Each row is a point. Each copy is the shape, with its points in the same order, turned, moved and blurred by noise. Some copies are also mirrored. Which?
(in the rows, 128 means zero)

Shape:
[[103  83 103]
 [ 69 160 139]
 [ 88 155  86]
 [166 116 190]
 [149 119 175]
 [151  85 139]]
Copy 1 (6 x 3):
[[128 142  87]
 [ 78  74 121]
 [133  70 105]
 [ 98 168 191]
 [100 152 174]
 [130 171 140]]
Copy 1 is: mirrored
Copy 2 (6 x 3):
[[ 91  69 126]
 [ 90 137 185]
 [ 61 141 139]
 [195 118 126]
 [172 115 132]
 [151  84 103]]
Copy 2 is: only turned

Shape, 8 rows:
[[179 116 146 117]
 [120  91 106 144]
 [ 81 166 150 158]
 [159 170 167 160]
 [109  56 152 194]
 [149  60 164 102]
 [121 110 114 180]
 [138 132 152 135]]
Copy 1 (8 x 4):
[[156 178 137 107]
 [106 122 105 107]
 [118  94 180 165]
 [142 170 175 170]
 [ 45 148 134 106]
 [123 163 147  48]
 [ 88 132 119 142]
 [132 146 157 124]]
Copy 1 is: mirrored
Copy 2 (8 x 4):
[[145  84 137 118]
 [ 88 113 123 162]
 [135 187 163 164]
 [190 139 135 141]
 [109  96 140 231]
 [108  54 173 146]
 [114 133 109 180]
 [141 121 149 143]]
Copy 2 is: only turned
Copy 3 (8 x 4):
[[134  53 129 114]
 [113 117 102 149]
 [ 96 147 181 118]
 [ 91  81 174  81]
 [ 67  99 128 208]
 [157  55 129 178]
 [ 78 120 107 138]
 [120  91 152 116]]
Copy 3 is: mirrored
Copy 4 (8 x 4):
[[176 172 130  90]
 [128 170  83 145]
 [ 97 137 169 170]
 [165 153 185 147]
 [118 231 101 180]
 [125 217 103  85]
 [137 166 107 176]
 [147 163 146 132]]
Copy 4 is: mirrored

Shape:
[[228 144 112 116]
 [117 111 167  88]
 [ 73 163 144 167]
 [139  89 124 120]
 [117 160 124 126]
 [126 122 141 120]
 [ 99 185  87 161]
 [247 127 124 143]
 [105 146 140 123]
 [ 90 105 144  92]]
Copy 1, 10 rows:
[[164 157 112 205]
 [137 137 156  89]
 [ 36 104 154 117]
 [153  96 131 125]
 [ 87 134 118 130]
 [118 122 139 118]
 [ 40 117  91 147]
 [169 134 131 227]
 [ 85 128 139 111]
 [124 114 139  74]]
Copy 1 is: only turned
Copy 2:
[[234 109 122 129]
 [122 139 113  68]
 [ 98 198  83 151]
 [127 104 123 116]
 [140 175 122 131]
 [131 140 113 112]
 [138 199 128 183]
 [234  85  95 139]
 [127 171 113 118]
 [ 95 146 132  84]]
Copy 2 is: mirrored

Shape, 10 rows:
[[152 114 109 120 139  83]
 [156  50 110 127 155 122]
 [162 185  93  73 161 124]
 [142 140 109 157  80 123]
 [130 192 109 151 168  72]
 [150 124  92 138 150 131]
 [138 193 162 121 156 122]
 [ 66 193 111 139  49 145]
 [160 117 104 147 120 122]
 [159 154 114 119 170 129]]
Copy 1, 10 rows:
[[149 107  92 142  85 118]
 [194  93 140 156 109 115]
 [138 171  53 110 105 166]
 [ 94 143 124 185  94 114]
 [103 118  25 151 137 117]
 [150 134  96 171 126 138]
 [102 169  65 111 151 101]
 [  7 157 135 159 121 156]
 [135 132 111 178 103 111]
 [153 152  76 135 133 129]]
Copy 1 is: only turned
Copy 2 (10 x 6):
[[117 106 102 120 158  71]
 [ 98 173  96 154 185  61]
 [173  98  99  55 174 106]
 [167 115 123 161 118  95]
 [133  52  78 113 134 137]
 [150 138  84 134 159 101]
 [145  76 139  98 156 156]
 [181 115 142 118  28 143]
 [155 127 107 152 150  80]
 [151 112  96 103 178 120]]
Copy 2 is: mirrored
Copy 3 (10 x 6):
[[109 159 130  98 122  85]
 [123 102 117  75 164  90]
 [ 79 211 109 133 141 150]
 [170 151 125 135  89 116]
 [107 213 145 166 126  69]
 [133 156 110 126 152 105]
 [ 98 184 177 173 131 134]
 [150 141 102 212  37 139]
 [154 151 122 112 130 107]
 [108 181 132 135 162 125]]
Copy 3 is: only turned

Shape, 11 rows:
[[115 106 142 133 215 142]
 [118 148 123 114 194 110]
 [ 99 105 103 158  75 107]
 [203 114  56 130  84  70]
 [ 79 139 117 122  84 150]
 [179 127 118 133 130 107]
 [124 108 139  77 124 147]
 [ 90 172 145  66  44 126]
 [190 154  52 131 113 141]
 [118 100 134 160 139 160]
 [122 124 169 153 146 181]]
Copy 1 (11 x 6):
[[107  74 210 117 165 148]
 [116 132 198 107 160 121]
 [145  91  79 127 136  80]
 [227 135 124 146  86  84]
 [122 116  79 107 171 124]
 [158 125 152 146  99 129]
 [136 107 128  83 135 175]
 [113 175  48  67 138 144]
 [215 153 136 161 149 131]
 [123  69 132 145 159 147]
 [ 93  88 135 152 155 178]]
Copy 1 is: only turned
Copy 2:
[[ 64 122 115 103 191  94]
 [100 110 103 125 161  68]
 [121 112 177  71  75 110]
 [161 159  76  73  40 125]
 [115 107 196 133  97 114]
 [148 142  99  90 124 120]
 [108  90 129 136 132 150]
 [168  57 186 171  78 127]
 [144 194 110 133  80 114]
 [ 93 139 165  89 154 129]
 [109 135 175 112 190 131]]
Copy 2 is: mirrored
Copy 3, 11 rows:
[[111  88 145 208  94 147]
 [114  95 118 191 118 100]
 [146 139 166  77 108 106]
 [225  88  95  86  87  59]
 [115 128 146  86 160 131]
 [177 103  96 135  94 110]
 [110  75 113 109 120 147]
 [ 85 128  76  49 177 113]
 [222  91 102 130 155  99]
 [139 118 159 141 106 166]
 [128 133 130 157 116 191]]
Copy 3 is: mirrored
Copy 4:
[[116  68 171 149 164 103]
 [ 86 121 172 136 166 109]
 [129 134 124  85  66 158]
 [ 68 155  64  32 110  98]
 [134 151 120 140  99 183]
 [111 137 107  90 139  87]
 [141 123 112 118 173 160]
 [151 219 112 121 138 204]
 [ 63 151  53 120 117  95]
 [146  89 125 137 109 119]
 [172 104 130 167 130 110]]
Copy 4 is: only turned

Shape:
[[142  81 146 171  95  85  96 107]
 [ 86  94 111 138  91 161 170 121]
 [127  91 140 144 184 124 117 111]
 [ 79  90 115 145 113 115 143 141]
 [128 167 155 116  65 134 136  85]
 [120 180 166 134 116  91 171 118]
 [ 94 173 197 115 128 142 160 130]
 [144 174 150  88 147 207 153 194]
 [107 123 139  72 155 144  66 156]
 [ 66 138 199 178 185 144 149 171]
 [104 164  87 188 155 127 121 154]]
Copy 1, 11 rows:
[[147  84 171 112 120  83  49 105]
 [136  63  94 133  94 157 115  79]
 [110  70 163 153 139  89 134 126]
 [123  74  97 139  90 101 101 110]
 [139 139 135 115 132 191  66 115]
 [172 137 119 125 127 149 105 169]
 [120 119 129 100 112 180 137 175]
 [ 92 152  96  78 141 165 202 115]
 [ 26 115 121 110 150 107 115 133]
 [116  83 150 115  60 115 183 186]
 [127 151 124 170  76  83 142 104]]
Copy 1 is: mirrored
Copy 2, 11 rows:
[[ 78 108  96 173 141  76 142 132]
 [ 60 111 114  83  65 134 121 135]
 [136 121 110 100 147 105 131 170]
 [ 61 113 105 111 110 130 125 169]
 [ 91 164 146 149  88 111  77  75]
 [ 80 190 181 128 123  99  87 137]
 [114 174 182 123  85 102  73 162]
 [157 207 166 103  38 163 138 171]
 [167 126 110 163 118 187 110 178]
 [112 168 138  94  95  79  87 239]
 [ 85 202  67  90 130 121 115 173]]
Copy 2 is: mirrored
Copy 3:
[[153  71 100 123 127  76 104 116]
 [109  84 177 135  89 139 137 133]
 [111 141 142 149 146  87  78 126]
 [ 91  79 144 143 129 122 129 127]
 [185 131 141 107  65 144 114  89]
 [171 131 157 127 132 143 123  51]
 [166 125 182 121 117 176  75  70]
 [161 169 173 120 156 224  92 159]
 [101 148  97  94 150 169  51 145]
 [130  94 191 186 178 164  37  84]
 [133 127 105 224 147 144 114 119]]
Copy 3 is: mirrored

Shape, 11 rows:
[[ 97 118 137 143 108 160  99 160]
 [ 77  94 121  90 101 191  99  38]
 [ 90 148 125 142 124  47 152 125]
 [124 101 126 100 141 153 119 114]
 [164 195 103 155  81 151 163 147]
 [122 115 169  74 130  93 118 133]
 [100 127 205  81  97 119 142 101]
 [164  98 180 146 122 133  90  99]
 [148 126 113 115  49 124 129 160]
 [ 81 199 179  57  80 164 109 163]
 [140 149 127  73 113 101 108 128]]
Copy 1:
[[171  83 181 137 149 129 109 129]
 [ 94  35 154 111 134 183 159  40]
 [118 157 201 141 112 128 182 174]
 [129 103 140 126 168 124 147  85]
 [201 137 109 119  95 164 123 161]
 [149 155 195 112 163 107 169  85]
 [177 126 204 145 141 144 191  62]
 [158 132 156 171 116  98 115  52]
 [196 100 151  81 102 109 150 128]
 [211 128 218  70 173 209 131  98]
 [139 152 165  75 131 125 142  99]]
Copy 1 is: only turned
Copy 2, 11 rows:
[[ 96 132 113 146 108 106  84 103]
 [ 79 114  98  23 143 133 117  85]
 [134 100 167 134 122 114 151 202]
 [142 133 109 103 149 125 118 101]
 [107 148 146 176  85 206 141 136]
 [173 146 158 107 135  95 113 135]
 [129 162 189  77 118  88 146 105]
 [155  83 158 127 125 121 119  58]
 [145 145 126 135  48 151 102 129]
 [ 90 224 188 107 113 120  71 120]
 [167 144 157 101 128 148  92 143]]
Copy 2 is: mirrored

Shape, 13 rows:
[[110 126 158 140 116 100 124 108 146]
 [103  94 151  99 113 122 153  56 210]
 [140 172 131 169 171 146 131 139 123]
 [ 86 162  79 120 125  98 135 135  96]
 [143 180 114 109 190 141 134 141  86]
 [ 98 134 127 137 160 152 157 101  95]
 [ 34 189 143  86 180  79 104 117 203]
 [177 139 130 135 145  54  92  78 147]
 [168  65 154 139 133 105 124 123 127]
 [113 124  98 136 160 125 167 148 138]
 [180 178 126  93 149  97 191 117 230]
 [180 128  96 122 157 128  62 160 149]
 [ 95  93 154 133  79  95  74 166 107]]
Copy 1, 13 rows:
[[119 151 143 102 132  94 157 112 134]
 [176 144 142  42  85  71 145 146 152]
 [113  96 153 158 174 125 119 144 178]
 [103 130 102 131 108 160 162  94 193]
 [116  90 104 158 154 150  92 100 183]
 [147  99  97 135 144 137 148 139 165]
 [ 70 175  90  36 143  73 115 120 225]
 [160 164 164 147 133  72 122  53 152]
 [142 131 136 162  95  84 136 122  87]
 [107  98 120 147 104 110 139 148 181]
 [130  73 191  69  87  55  89 100 206]
 [114 161 179 177 102 123  59 114 155]
 [ 72 191 143 132 100 145 158 119  91]]
Copy 1 is: mirrored
Copy 2:
[[137 109 130 139 124 128 132  86 148]
 [153  91 126 161 110 210  97 112 183]
 [193 123 128 165 159 104 184 110  97]
 [122 120  90  78 164 110 161 117 114]
 [198 131  82 124 150  86 189 143 121]
 [181 107 143 110 132 123 163 135 115]
 [141 136  69 126 155 199 212  48 195]
 [174 120  54 155  97 116  98  64 124]
 [138 114 117 175  71  99 110 131 141]
 [137  86  95 150 145 128 175 138 116]
 [199  61  53 193 191 159 121 111 185]
 [152 171  45 183 115 118 141 130 106]
 [ 70 170 129 133 103  90 129  99 147]]
Copy 2 is: mirrored

Shape, 12 rows:
[[155  95 154 147 148 190 174 168  98]
 [153  98 121 160  98 133 114 160 169]
 [141  46 158 140 166 123 182 183 123]
 [ 71 175 161 169 103 119 125 108 116]
 [100 184 157 108 124 126  97 152 145]
 [128  59  81 134 160 143  79 125 162]
 [127 207 153 154 136 109 108 105 113]
 [102 173 149 176 126 115  61 159 101]
 [ 79 187 126 150 125 112 104 149 118]
 [151 102  77 125 119  94  95 141 126]
 [112 197 177 173 148 103  99 131 142]
 [151  75 107 168 177 164 209 200 144]]
Copy 1, 12 rows:
[[169 135 155 111 207 153 164 180 118]
 [172 129  72 159 135 146 152 125 149]
 [155 170 118 132 186  86 188 197 136]
 [119 167 126 162 140 132  48 119  86]
 [155 148 133 135 123 129  53 116 153]
 [ 90 117  75 135 161 106 167  98 192]
 [147 128 141 133 147 116  50  83  91]
 [145 109  93 156 174 106  29 121 128]
 [133 166  99 131 149 123  26 121 125]
 [127 106  59  98 128  98 137 120 142]
 [165 152 128 167 148  96  50  93 114]
 [171 200  95 102 217 134 206 156 128]]
Copy 1 is: only turned
Copy 2 (12 x 9):
[[194 120 154 119 154 221  98 127  97]
 [190  76 115 135  84 138 130 115 121]
 [153  63 155  87 148 224 127 157 114]
 [143 171 112 184 141 110 167 150 132]
 [147 166 179 154 102 118 159 105 165]
 [119  72 106 114  88 148  69 107 157]
 [149 174 123 166 161 107 184  86 134]
 [177 138 124 173 146 117 160 120 198]
 [159 168 135 154 128 101 147 143 171]
 [157  76 138  99 128  84 113 101 135]
 [148 169 122 162 130 126 199 103 173]
 [206 115 113  53 118 225 108 155 106]]
Copy 2 is: only turned

Shape:
[[161  88  88 134 134 139  90 156 138 127 151]
 [124 135 157 105 109 128 120 126 153 174  85]
 [132 147 149 129 162  91 114 140 142 166 118]
 [150  79 137 166  82 117 114 144 157 115 116]
 [132 107 132  98  74  80 119 120 123 167  70]
 [130 145 102 160 159 100 103 103  93  78 151]
 [107 164  96 160 149 116  66  68  66 111 164]
 [168  77 138  85 125 171  96  94 145 118 113]
 [139 145 126 111  94 127 157 138 146 131  82]
 [156  91 148 114 107 115 172 141 161 206 162]
 [111 106 156  78 135 130 151 164 104 134  55]
 [ 79 124 113 161 153 124  85 130 116  86 192]
 [153  88 110 106 134 104 104 114 183 113 198]
 [136 154 146  80 100 121 132 191 138 144 131]
 [106 121  82 151 119  95 128 102 164 183 129]]
Copy 1 (15 x 11):
[[169 114 113 121 108 175 154  93 156  97 139]
 [148 145 111 140 172 133 115 110 136 175  91]
 [146 163 145 164 155 139 137  81 122 160 141]
 [168 155 107 127 114 153 150 124 123  94  69]
 [133 182  73 128 157 147  81 106 125 147  91]
 [101 162 185 133  85 168 130 125 136 104 162]
 [ 80 139 193 135 108 218 102 150 137 120 172]
 [179 102 121  88 145 116 104 143 166 108 120]
 [126 162  90 120 120 114 137 120 147 175  96]
 [168 116  50 177 159 120 156 117  94 136 140]
 [116 165 103  67 170  94 128  75 124 158 112]
 [ 86 107 188 147 107 176 154 101 127  79 134]
 [165  95 121 183  93 127 122 109 147  71 142]
 [134 116  95 131 106 125 128  62 109 188 105]
 [118 159  93 197 157 176 138 125 163 123 126]]
Copy 1 is: mirrored
Copy 2 (15 x 11):
[[123  81 132 114 175 156 138 103 109  95 131]
 [ 93 143 176 146 139 117 114 148 158 133 147]
 [ 97 151 132 163 130  95 120 109 103 108 155]
 [134 105 151  76 175 111  93 102 124 141 119]
 [142 134 161 143 180  93 107 159 163 145 173]
 [139 136  47 134 156 142 107 127  94 117 114]
 [ 98 140   7 148 154 152 119 141 151 126  99]
 [ 95 125 174 139 208 189  98 144 110 128 117]
 [136 125 178 112 127 121 106 173 121 137 153]
 [128  91 202 179 134 136 111  78 146 149 155]
 [122 118 189 161 152  90 100 196  96 110 112]
 [122 114  59 127 135 138 116  90 122  88  56]
 [157 135 142 148 176 179 121  46 128  91 122]
 [141 125 182 154 114 112 173 146 115 121 118]
 [125 120 114 137 129 126  81 105 184 103 182]]
Copy 2 is: only turned
Copy 3:
[[ 92  90  91 119 111 151 110 119 114 113  92]
 [150 123 173 103 142 151 159  85 144  96 132]
 [144  88 152  85 138 147 146 127 111 117 162]
 [ 92 120 165 159  91 150 132 100  94 110 102]
 [176 131 145 148 121 156 174  62 102  96 145]
 [110 146 103 117 137 130  77 160  70 127 167]
 [121 172  82 105 162 186  63 157  87 122 183]
 [118 142 129  90 133 129  94  48 122 117  78]
 [146 137 155 145 124 104 156 105 146  95 134]
 [157  83 161 117 101 159 167 104 158 180 101]
 [176 147 142  75 106  98 182  98 106  74 113]
 [ 96 145 111 108 160 168 100 196  66 130 112]
 [106  80 126 132 164 144  95 112  92 170  76]
 [184  88 155 124 129 126 141 141 142  84 102]
 [103 115 117 142 157 176 178 114 128 150 158]]
Copy 3 is: only turned

Shape (14 x 11):
[[160 155  95 182  97 133 144  73 108 114 122]
 [149 149 157 139 121 164 160  89 158 123  79]
 [ 95 140 148 166 128 103 117  71 149 102 137]
 [136 129 148 152 167 105 154 180 123 209 134]
 [144 116 182 171 100 107 100  87 143  93 113]
 [156 206 183 130 109  66  98  61 136  44 131]
 [183 118 122 157 164 132 105  98 153  94 123]
 [149  84 130 112 162 145 217 188 145 191 186]
 [123 134 169 135 120 145 114 105  89  84 139]
 [106 161  82 137 118 116  93 117 150  61  81]
 [155 138 145 192 109 127 157 153 144  80 115]
 [147 106 120 111 177 120 149 203  87 189 114]
 [123 142 151 162 181  86 151  93 109  59  92]
 [132 147 128 157 199 181 153 205 122 197 159]]
Copy 1, 14 rows:
[[ 97  92  91  80 160 108  60 115 161  99 128]
 [151  90 120  73 186 127 132 120 125 142  78]
 [107 134 102  86 143 168 123  86 164 141 146]
 [147  52 104 166  81 135 144 160 181 155 101]
 [131  91 137  60 153 165  89  99 134 156 154]
 [155 186 127  54 157 196  28 106 145 171 140]
 [ 93  95 119 133 168 157  84 104 113 159 125]
 [124  51 106 189 133 154 195 232 157 108  86]
 [ 98 136 140  64 117 139 111 136 125 151 124]
 [135 162  89 122 158 106  93  67 115 148 162]
 [138 100 141 119 184 110 105 145 176 147 163]
 [133  51  89 168  71 103 149 197 129 172  96]
 [106 144  74  85 168 140 104 126 157 213 124]
 [112  67 148 199  91  98 176 147 175 144  59]]
Copy 1 is: mirrored
Copy 2 (14 x 11):
[[126  69 140  85 123 129 104 141  79 117 116]
 [ 99 130 175 124 115 147  90 113 107  75 154]
 [150 118 100 131 108 110 140 153  86  70 158]
 [150 175 135 189 118 102  97 102 136 139  61]
 [ 94 108  96 124 125  76 129 123 101  67 162]
 [ 88 151  87  52  92  75 124 159  64 101 202]
 [ 75 122 131 131 137 121 161 113  55 107 121]
 [102 150 148 233  94 172 104 137 160 169  60]
 [111 116 148 108 122  85 157 168 132 107 155]
 [152 128 102  73 152 148 176 100  90 112 181]
 [ 89 116 105  89 100 136 134 105 139  94 108]
 [137 174 161 183 171 110 120 106 160 178  70]
 [115 168 109  86 164 127 147 172  98  72 120]
 [150 178 191 188  90 130 158  95 139 149  39]]
Copy 2 is: only turned
Copy 3 (14 x 11):
[[ 71 165 129 142 152 142 110  96 106  86 121]
 [ 96  82 153 153 143 160 144 112 138  79 166]
 [105 108 140 125 158 111 174 107  69  96 103]
 [176  89  86 124 142 165  99 149 166 162 108]
 [ 83  96 192 110 150 125 164 104 124  90  95]
 [105 157 208  72 118 161 201 129  55  68 134]
 [103 126 170 106 182 109 111 123 123 107 162]
 [159  92  30 100 132 135 123 104 201 182 163]
 [ 92 111 145 103  95 107 145 148 118  81 125]
 [148 132 186 163 127  76 117 104  63  83 144]
 [138 109 151  97 129 124 101  68 139  64 115]
 [164  93 100 128 111 136  65 172 170 191 139]
 [101  78 161  89 122 141 104 119  43  97 143]
 [185  93  47 123 154 129  84 179 177 117 135]]
Copy 3 is: mirrored
Copy 4:
[[117 148 168 164  93 170  65 120  68 134 142]
 [ 67 109 169 149 116 189 122 129 123 161 122]
 [150 125 163 141 113 192 115 209 111 167 143]
 [119 137  82 118  72 147 118 117 196 114 173]
 [129 156 202 144 109 146 105 182 142 188 129]
 [169 120 201 173 115 177  30 214 130 189  69]
 [147 141 180 184 112 173 136 126 130 143 117]
 [105 131  29 144  94  94 159  80 136 147 149]
 [106 155 158 131 102 136 114 191 108 138  86]
 [156 137 191 119 182 202  90 158  99 131 102]
 [ 95 192 144 137 126 170  92 130 143 174 109]
 [125 146 106  90  86 123 132  80 185  72 125]
 [160 160 151 122  76 213 117 159 130 168  78]
 [ 87 160  51 168 106 157 145 119 190  61 146]]
Copy 4 is: mirrored
